Every row gives one point. Examples show where two turns around zero, p and q, send a point. Where does a point land after both, in the order given? Backwards means that the second turn is done in reverse. Each puzzle has new turns, and all numbers are rounded.
In the rows, 128 means zero.

Turn p:
[140  92] => [ 94 110]
[140 147] => [149 119]
[104 145] => [141 154]
Turn q:
[ 86 133] => [ 86 134]
[145 130] => [145 130]
[145 100] => [145 100]
[135 150] => [135 150]
Where do these land?
q, then p: [115  98] => [ 96 136]
p, then q backwards: [107 110] => [107 145]
p, then q: [156 150] => [154 104]
q, then p: [112 126] => [124 144]
p, then q: [150 156] => [159 110]

Turn p:
[133  98 108 121] => [133 116  94 133]
[135 140  80 100] => [114 145  91  90]
[110 136 137 114] => [131 116 142 110]
[149 121 156 144] => [147 138 142 158]
[113 144 158 161] => [115 125 171 150]
Turn q:
[161 147 139 134] => [165 139 120 134]
[111 145 131 154] => [127 148 157 128]
[152 109 113 128] => [133 111 113 153]
[ 70  83 147 112] => [ 80  86 150  90]
[142 135 121 125] => [136 134 116 136]
[132 149 116 116] => [127 149 111 128]
Where do these land?
p, then q: [ 93 112 151  97] => [137  79 107 126]
p, then q: [114 118 142 145] => [132 110 149 130]
q, then p: [155 122 138 147] => [139 145 122 156]
q, then p: [ 95 147 104 104] => [102 114 142  89]
q, then p: [130 145 107 154] => [112 143 156 140]
q, then p: [135 117 107 104] => [103 116 108 126]
q, then p: [175 135 147 145] => [142 168 112 157]

Turn p:
[158 150 122 152 148 128 140 147] => [149 166 144 123 129 111 132 148]
[139 134 115 146 120 112 170 133] => [161 142 115 153 121 112 145 137]
[ 96 158 152 103 138 122  89  96] => [ 81 128 136  99 112 149 144  86]
[144 100 118  83 129 121 105 107] => [117 104 100  99 127 116  92 108]
[131  96 145 120  80 131 149 145] => [149  76 125 150 111 130 123 150]
[148 136 128 153 142 127 131 147] => [143 152 150 131 132 116 125 143]
[ 82 133 145  98 159 137 108 123] => [ 87 112 136 102 156 139 153 103]
[112  79 143 124 105 121 119  92] => [134  86 117 145 128 153 102  91]
[150 141 107 151 123 159 153 141] => [152 154 119 134 133 138 130 172]
[119 153 104 149 135 122 117 148] => [106 161 137 145 131 116 135 142]
Turn q:
[154 147 140 101 120 120 148 111] => [125 135 134 112 101 120 167 119]
[123 119 123 111 112 115 143 193] => [ 98 143  97 161 133 115 141 170]
[113 150 118 173 121 151  87 104] => [174 147 145 121 148 128  83 106]
[112 128 149 120 122 112 119 107] => [123 119 148 131 104 114 116 116]
[122 123 110 102 113 113 135 104] => [110 133 115 113  95 134 123 113]
[143 125 119 193 132 129 146 122] => [176 105 100 138 156 128 130 108]
[125 136 128 116 113 121 142 116] => [126 135 124 130 104 128 136 118]
[131 122 135 101 126 114 145 134] => [104 123 124 131 110 125 147 135]
[124 115 135 157 143 188 126 109] => [170 114 153 125 147 174 117 135]
[132 126 123 130 189 132 144 184] => [ 94 118 126 151 193 139 157 142]
[130 118 128 106 116 113  73 125] => [110 138 142  97 120  99  93 145]
Where do these land?
p, then q backwards: [158 150 111 155 119 134 142 144] => [129 140 138 123  88 150 118 151]
q, then p backwards: [124  80 135 111 131 113 161 128] => [103 126 132  97  80 137 125 132]
q, then p: [ 98 139 113 102 128 114 119  94] => [100 117 120 127 104 166 132 109]
q, then p: [136 124 106 149  92 137 125 152] => [116 161 122 128 123 102 113 156]
p, then q: [138 106 137 114  76 120 131 117] => [149 119  98 110 117 128  97 158]
p, then q: [145 130 140 141 137 176 150 138] => [121 138 137 124 153 135 166 163]
q, then p: [129 106 102  85 171  95 100 152] => [ 74 105 125 136 170 121 163 100]
q, then p: [107 122 146 125 144 119 123 147] => [125 126 156 146 143 132 132 115]
p, then q backwards: [124 151 148 165 135 147 116  86] => [108 155 107 112 132 172 141 102]
q, then p: [122 172 143 133 147 123 113 120] => [144 139 144 112 111 136 146  91]

Turn p:
[158 122 137 117 125 142  86 126 110 116 161] => [128 123 159 149 125 130 100  95  94 116 133]
[146 142 143 119 137 126 138 133  61 110 183] => [108 129 188 161 147 137 156 111  86 144 113]
[142 112 143 129 155 135 106 138 109 126 185] => [115 100 168 162 154 139 116 111 109 115 141]
[153 112 110 150 181 121 106 104 106 126 124] => [113 125 100 146 177 146 108 114 101 112 107]
[132 134 163 133 106 146 157 126 152 134 118] => [142 119 133 127 107 109 134 118 172 146 114]
[101 118 132 123 112 119 125 138 134 171  92] => [134 104 101  94 106 140 121 151 136 154 137]
[115 149 161 113 110 105 138 110 128 102 138] => [111 135 151 113 123  80 146 119 126 140 126]
[103 116 108 102 118 132 163 109 159 129  99] => [136 135  86 105 109 122 167 125 154 119 145]
[165 134  87 133 166 146  95 137 110 125 104] => [148 157 111 130 158 174  96 116 102 110 114]
[ 81 151 136 136 113 148 130 141 155 139 119] => [112 135 137 100 105 134 121 148 174 134 145]
[133 124 136 120 133 107 139 152 148 115 124] => [155 123 136 119 142 108 136 144 134 119 132]
[112 150 110 136  89 116 151 123 177 157 112] => [139 149  95 127  96 107 129 159 166 154 154]
[121 100  99 155 120 122 130 127 116 113 104] => [123 129  99 130 115 137 132 154 114 101 102]
Turn q:
[136 155 122 172 134 110 166  99 149 146 155] => [116 139 131 119 125  71 167  93 148 130 136]
[148 101 133 116 119 144 100 112 133  94 149] => [152 108 120 130 110 146 105 139 158 112 157]
[149 124 168  94 127 130 100 132 118 127  92] => [149 131 173 116 132 167  99 144 119 137 129]
[150 101  96 120 115 105 119 170 124 105 144] => [141 113  96 120 144 118 115 180 144 109 111]
[131 102 170 116 122 120 109 129 119 135 113] => [119 115 169 129 133 147 104 147 125 129 140]
[124 142  98 151 135 132 156  93 148 134 109] => [127 122 124 121 102 111 162  87 128 127 103]
[115 120 160  75 131 125 136 136 131 126 105] => [112 134 145  94 121 167 113 146 100 137 137]
[112 156 118 169 125 142 137 126 171 154 126] => [106 145 124 148 115 112 163 102 152 162 109]
[ 94 135 108 186 134 133 166 113 125 143 117] => [ 98 122 125 159 122 101 178  94 114 118 109]
[ 90 146  96 143 120 117 134  91 129 174 126] => [ 95 130 120 141 113  92 118  76 111 140 101]
[154 121 130 112 116 157 136 153 108 129 148] => [158 127 115 137 127 122 126 163 111 142 152]
[110 137 133 129 123 130 137 156 127 103 158] => [115 152 101 135 138 131 138 149 133 115 149]
[123 118 132 106 175 126 103 128 117 142 115] => [130 105 131 116 163 158 109 108 115 141 127]
[156 134 127 103 117 121  92 154  92  82 135] => [174 147 118 129 149 148  94 163 133  93 132]
Where do these land?
p, then q: [153 147 143 168 116 108  99 129 132 109 155] => [115 144 163 149 170 137 113 124 153 112 111]
p, then q backwards: [ 93 107  98 127 126 146  98 106 110  96 106] => [ 81 127 116 101 122 104 154 113 126  91 118]
q, then p backwards: [118 119 159 131 106 111 171 160 120 121 103] => [ 92 134 111 138 118 103 136 151  94  96 144]
q, then p: [146 144 129 146 117 148 112 139 154  98 106] => [161 147 125 137 115 123 119 123 171 133 114]
p, then q: [ 89 133 128 101 155 130 137 130 142 145 109] => [121 120  89  96 118 135 125 127 119 152 150]
p, then q: [125 161 127 155 122 150 120 145  88 135 133] => [122 151 152 164 127 154 131 123 113 159 128]
p, then q: [157 109  96 103 136 121 128 171 150 140 127] => [184 116 116 127 143 111 141 149 145 130 152]
p, then q: [129 115 119 149 103 131 139 161 124 164 116] => [141 117 127 154 120 123 133 169 132 159 114]
p, then q: [128 133 120 110 163 109 116  92 121 158 106] => [133 104  91 122 140 121 109  89 102 138 122]
q, then p: [135 117 140 101  98 131 100  97 140 123 143] => [129 126 143 134  95 110  89 119 118 120 154]
p, then q: [115 135 108 143 128 117 170 101 106  99 161] => [ 92 152 129 134 135 116 180 117 107 106 119]
q, then p: [149 115 170 103 165 134 146 105 149 149 171] => [119  89 143 157 136 122 147 102 119 143 190]

Turn p:
[159 137 156 117 117 146 112 100 138 133 137 143 117 152] => [111 100 171 147 147 145 129 115 139 136 122 116 141 127]
[111 120 142 156  78 136 155 121 154 121  98 127 121 142] => [140 137 157  97 118 133 130 131 147 145 160 127 138 179]
[117 143 122 149 163  93 107 140 118 156 118 123 159 116] => [124 143 103 133  84  94 137 114 105 133 107 111 127 107]
[127 126  92 135 144 117 109 122 118 139 149 101 176 143] => [143 110 115 113 100 123 105 132  97 142 110 112 101  92]
[160 107 153 104 106 171 152 126 119 103 148 103 124 142] => [132  82 143 100 171 159 136 153 145 119 117 144 133 135]
[128 109 156 130 107 114 144 141 166 105 100 139 127 143] => [132 155 163  98 132 121 118 127 152 117 122 130 152 160]
[144 144  86 128 181 134 118 137 127 137 113 120 138 113] => [106 137  81 121 132 114 122 110 124 128 129 102 115  86]
[101 133 110 140 157 110 115 143 155 137 158 116 131 112] => [137 147 105 145 125 101 109 148  93 119 125 100 123 126]
[134 135 134 119 116 162 112 151 101 114 149 160 135  89] => [113 111 104 155 113 169 133 140 138  83 132 140 136 126]
[ 76 144 136 111 119 126 128 140 143 133 107 101 135 170] => [117 121 147  97 123  90 107 119  88 135 146 153 130 154]
[109 105 174 115 118 118 169  96 137 106 106 119 126 160] => [155 129 169  96 150 115 132 128 136 155 129 163 172 143]
[120  95 145 119  94 123 183 148 141 135 115 161 105 163] => [108 167 167 108 139 140 128 161 153 151 128 168 134 164]
[132 126 105 132 134 147 115 107 110 111 142 169 114 100] => [134 132 104 170 130 165 115 122 148 124 146 129 133 110]
[116 149 105 119 152  96 124 114 141 179 119  99 150  97] => [132 141 122 129 106  77 153 131  99 132 148 102 110  84]
[169 157 144 124  94 132 146 117 103  85 148 150  92 128] => [137 127 145 145 166 196 159 103 135 116 122 140 127 148]
[136 131 118 157 165 133 106 131 102 153 138 115 115 109] => [122 113  81 158 122 113 143 125 128 144 113 107 116 119]
[136 114  96 120 130 117  80 142 104 127 133 129 112  95] => [137 125  99 165 118 120 119 117 147  98 121 132  86 113]
Turn q:
[144 159 127 141 123 155 142 117 146 145 136 114 105 101] => [150 121  96 139 115 130 134 111 141 156 108  97 120 125]
[134 157 152 136 133  95 135 111 153 136 105 141  94 153] => [118 133 165 141 112 108 163 131 152 133 123  99  96 122]
[130 122 118  83 121 121 120 109 116 116 116  96 127 136] => [139 118 127 140 136 103 106 135 132  88 107 144 118 142]
[109 104 119 131 136 128  86 141 141 115 114 135 127 108] => [132 126 113 125 149 129 127 127 129 116 178 146 114 114]
[113 150 133 127 135 115 121  72 101  86 126 109 136 140] => [130 157 148 180 140 116 119 115  95 104 101 136 110 124]
[137 100  60 128  99 124 179  95  96 141  93 146 142 126] => [121  84 125 172 105 153 160 126 134  97 106 166 186 149]
[150 127 143 136 139 125 135  94 140 115 152 139 105 139] => [130 159 144 147  93 118 120 108 140 139 129 119 121 134]
[ 93 105 131 121 140 142  80 140 110 152 132 116 126 146] => [118 125 119 117 153 148 102 151 111 105 164 115 106 155]
[117 140  92 116 111 115 152 148 134 107 116 152 173 128] => [124 115 136 130 156 118 154 145 125 146 115 177 164 122]
[149 169 141  90 133 183 101 159 160 150 188 111 137 140] => [139 137  90  96 136 105  71 158 136 196 112 111 104 157]
[161 113 111 177 129 108 150 180 113 135 157 144 110 109] => [124 156 100  87  87 147 162 138 129 134 141 117 174 105]
[153 124 159 143 162 125 105 141 130 147 113 124 137 154] => [106 122 150 118 110 132 102 156 126 131 146 101 111  99]
[137 113 151 154  93 135  97 134 119 116 129 133 121 152] => [ 70 146 115 118 128 131 121 112 131 119 137 126 114 125]
[102 127 122 116  86 157 150 162 149 117 127 123 149  91] => [140 106  99  97 176 132 135  98 141 149 114 151 149 128]
[120 119 138 131 151 114 149 142 107 107 101 153 112 127] => [137 137 159 116 118 157 153 130 132 110 128 148 119 107]
[121 115 132 150 129 123 139 117 141 125 134 112 133 153] => [114 142 145 141 138 129 119 123 139 124 131 107 148 128]
[105 130 147  96 155 112 134 114 120 167 134 128 143  74] => [184  89 145 111 125 121 128 115  84 129 139 116 121 141]
Where do these land?
q, then p: [122 118  88 102 130 119 177 101 157 154 110 164 139 149] => [115 138 167  98 101 131 116 164 149 154  92 111 163 151]
p, then q: [ 96 114 134 139 143 162 107 160 130 129 108 112 162 105] => [112 137 111 124 156  93 135 138 131 103 143 170 158 145]
p, then q: [132 143 139 142 129 135 134 144  97 129 120  75 116 110] => [143 131 147 139 107 137 137 141 157  99 116 146 163 146]
q, then p: [170 137 155 169 123 110 116 115 106  85 112 107 129 112] => [175 137 104 145 111 133 162 103 131 104 176 131 129 131]
q, then p backwards: [118 169 131 125 133 148 116 126  96 122 125 114 148  95] => [126 142 107 126 153 113 128 128 102 116 172 102 131 142]
p, then q: [164 134 138 137 107 134  91 129 109 133 100 103 111 109] => [136 141 150 153 123 119 126  94 175 107 133 119 148 135]
q, then p: [112 108 118 141 138 110 141  95 138 154 155 132 128 159] => [135  98 145 106 113 131 127 130  93 145  99 118 139 152]
p, then q: [148 139 123 161 119 134 127 153 105  96 123 120  98 124] => [128 133 133 174 126 145 117 148 169 127 118 131 129 142]
p, then q: [108 113 124 117 134  79 159 115 165 155 150 158 111 117] => [124 137 124  97 125 121 158 148  96 163 102  91 113  92]
q, then p: [129 110 105 110 153 166  99 160 123 146 155 163 161 124] => [ 77 112 129 163 107 146  98 158 123 119 108 141  97 114]
q, then p backwards: [159  93 142 109 121 124 132 107 124  84 142 116  98 128] => [117 112 118 117 123  93  96 151 129 104  87 154 138 120]
q, then p: [113 105 111 119  82 103 138 111 151 121 159 145 127 146] => [136 151 163 115 115 133 109 120  85 162 116 129 152 119]
p, then q: [117 159 121 124 152 125  91 143 120 112 104 104 126 131] => [133 141 134 172 120 116 136 121 111  90 134 145 131 142]
p, then q: [114 150 148 138 140 182 101 134 120 127 111 137 119 118] => [115 144 134 153 158 134 112 122 120 120 156 137 170 151]
p, then q: [132 152 128 108 130 121 165 125 183 158 138 137 144 157] => [150 126 141  84 154 133 117 134  82 124 102 104 100 131]
p, then q: [115 103 145 105 116  95 153 128 123 143 137 161 133 163] => [104 104 148  97 126 139 154 126 111 161 126 127  91 118]

Turn p:
[126 110 161 160 129 128 127 107 105 146 103 100 128 103] => [138 124 123 141  99 139 154 124  96 100 106 117 131  91]
[129 133 129 105 167 121 115 112 143 159 165 110 142 117] => [130 121 109 105 131 161 122 105 119 177 119 108 138 122]
[123 162 157 143 111 159  99 140 163 152 115 110  95 136] => [ 90 139 144 159 106  99 122 123 124 158 106 116  89 102]
[ 92 120 161 114 117 112 125  94 156 112 130 149 104 147] => [113 119 126 151 141  94 154  70 124 130 135 127 133 148]
[129 123 145 107 124 124 124 153 131  91 159 119 137  98] => [113 138 165 122 125 162 127 116 138 125 159 108 141 140]
[112 111 120 106 115 108 161 123 145  99 151 118 112 103] => [116 137 117 132 118 137 129  99 161 113 162 117 163 140]
[114  88  99  95 112 133 105 119 139 146 165 160 146 162] => [ 91  80 111 107 167 120 116 133 120 145 128 134 153 170]
[132 136 135  97 121 153 134 134 107  95 113 153 148 102] => [127 142 174 101 126 136 154 135 143 117 130 156 142 141]
[121 155 131 132 120 102 106 162 113 128 140  99 147 148] => [124 163 134 146 161 148 109 148 108 132 127 101 116 132]
[154 132 113 149 156 146 125 129 120 161 103 132 116 115] => [145 116 113 107 107 125 125 149 127 135 115 143 101  91]
[153 159 129 133 112 122 125 160 108 111 100 149 111 111] => [132 160 155 127 126 118 134 155 131 116 159 154 101 111]
[156 150 109 147 150 111  94 123 148 108 123 111 157 142] => [163 139 148 119 141 124  72 121 104 140 122 121 123 121]
[135  99 105 140 150 130 156 134 135 148  97 133 143 133] => [160 101 109 110 128 110 130 154 148 116 116 118 138 112]
[148 138 149 110 129 142 143 141 111 117 139 116  96 132] => [119 151 128 123  95 136 144 132 133 130 143 121 102 152]
[ 97 104 120 147 145 151 137 109 110 144 102 101 106 112] => [122 118  98 123 107 135 141 115 140  91  87 125 121 100]
[ 96 105 106 151 114 128 140 138 121 132 162 158 146 162] => [123  86 111 159 167 138 120 146 142 118 125 137 135 161]
[158 149 107 140 103 106 160  98 121 126 109 158 143 152] => [169 140 112 144 130  93 123 151 117 130 140 172 152 144]
Turn q:
[144  92 132 134 147 148 110  77 160 139 113 148 143 109] => [133 160 141 144 148 157 104  85 154 132  98 120 141 103]
[158 111 136 125 125 150 160  97 146 133 123 137 145 116] => [153 155 143 116 132 153 146 105 135 134 102 135 125 102]
[159 120 134 125 130 143 116 100 173 123 137 154 104 128] => [158 161 147 130 169 141 122 119 148 129 133 114 153 119]
[118 139 114 127 136 124 135 135 123 118 109 119 113 131] => [123 120 128 121 128 132 118 146 119 125 131 112 107 135]
[146 106 139 111 112 139 105 111 165 123 109 119 138  90] => [152 134 127 133 147 124 102 116 161 119 111 136 130  79]
[117 128 131 113 140  89 118 134  61 128 174 131 134 121] => [101 111 110 139 124  83 139  94  77 141 147 147 127 150]
[126 101 142 155 134 153 126  91 170 131 128 108 118 113] => [123 146 151 151 139 167 121 126 142 123 125 119 145  78]
[122 162 145 131 138 109 150 156 149 130 126 113 126 134] => [125 126 129 133 122 108 157 174 129 132 118 109 123 128]
[117 148  91 115 139 140 153 162 136 109 126 103 112 134] => [121 104 135  98 135 136 127 174 123 153 142 123 101 131]
[131 155 126 125 143 123 142 129 142 118  79 110 108 148] => [140 125 140 114 119 132 119 161 127 116 115  79 106 131]
[ 92 131 124 116 140 121 137 170 123 137 121 142 130 139] => [104 122 132 133 115 111 131 149 146 138 132 136 101 162]
[151  80 152 151 117 143 116  93 151  89 128 150 145 119] => [140 126 152 138 167 157 134  83 149  90 109 141 149 105]
[119 124 105 144  95  83 124 141  81 151 152 144 130 126] => [131 113  76 155 111 123 142 110 102 130 156 153 122 162]
[121 137 112 129 115 106 102 127  94 137 165 129 169 155] => [109  98  91 121 107 113 144  96 122 143 139 135 161 152]
[ 95 177 129 122 120 152 138 141 119 121 113 129 114 120] => [103 149 116  94 118 119 121 170 125 109 137 129 113 133]
[121 111 138 108 101 107 121 139  73 150 161 123 126 168] => [133 107 128 134  82  99 143  95 109 132 174 145 138 156]
[137 154 125 143 144 147 124 175 110 138 113 116 120 126] => [127 119 133 122 112 123 107 176 108 132 109 142 133 150]
Where do these land?
q, then p: [135 113 138 146 109 138 160 186 108 115 132 126 125 132] => [132  99 141 135 127 111 161 153 141 112 164 132 108 159]
p, then q backwards: [118 147 137 106 133 148 118 149 217 126 133 137 142 112] => [121  96 130  74 178 138 101 124 168 138 147 108 143 152]
p, then q: [137 110 128 156 122 148 117 129 135 124 135 156 112 182] => [140 102 150 170 131 139 121 114 123 115 157 115 125 162]
q, then p: [126 129 138  96 156 124 133 127 121 128 129 112 135 173] => [114 142 109 144 121 120 152 123 102 130 126  91 152 135]
p, then q: [127 132  88 150 136 123 117 113 111 136  65  97 101 120] => [142 118  85 110 180 107  94 137 117 108 123 121  95 126]
q, then p: [132 136 113  87  96 141 120 112 115 125 114 132 147 120] => [108 141 119  94 130 112 114 108 122 145 149 148 150 133]
p, then q backwards: [146 113 122 155 154 133 131 113 131 123 137 137 148 112] => [159 107 114 133 109 138 122 134 122 123 117 103 131 139]
p, then q: [138 147 127 128 157 148 113 114 123 124 135 161 116 112] => [148 175 141 132 135 125 121 109 136 127 142 136 123 138]
p, then q: [124 143 128 150 118 131 159 111 104 130 133 120 129 129] => [142 126 115 112 135 159 134 142 130 113 115 137 135 148]
p, then q backwards: [109 122 142 138 124 139 122 123 102 107 132 106 135 123] => [129 118 144 161 135 133 138 113 118 121 108 140 130 134]
p, then q backwards: [143 138 144  66 124 146 115 120 155 143 140  73 127 125] => [116 167 120 110 178 149 129  91 118 164 134 126 150 157]
q, then p: [115 103 143 130 149 152 142 128 153 137 135 163 120 108] => [144 128 144 153 129 118 146 108 142 160 115 139  97 112]
p, then q: [120 128 103 125 101  74 129 124 109 115 146 135 118 117] => [ 87 123 116 104 160 135 138 119 113 151 125 134 155 145]
q, then p: [136 135 147 151  92  31 117 111 104 124 122 147 129 128] => [181 135  87 141 110 134  68 127 127  69 140 144 141 150]
q, then p: [112 124 124 139 147 144 124 161 131 165 132 117 135 127] => [106 110 135 156 152 113 137 155 127 134 122 127 121 110]
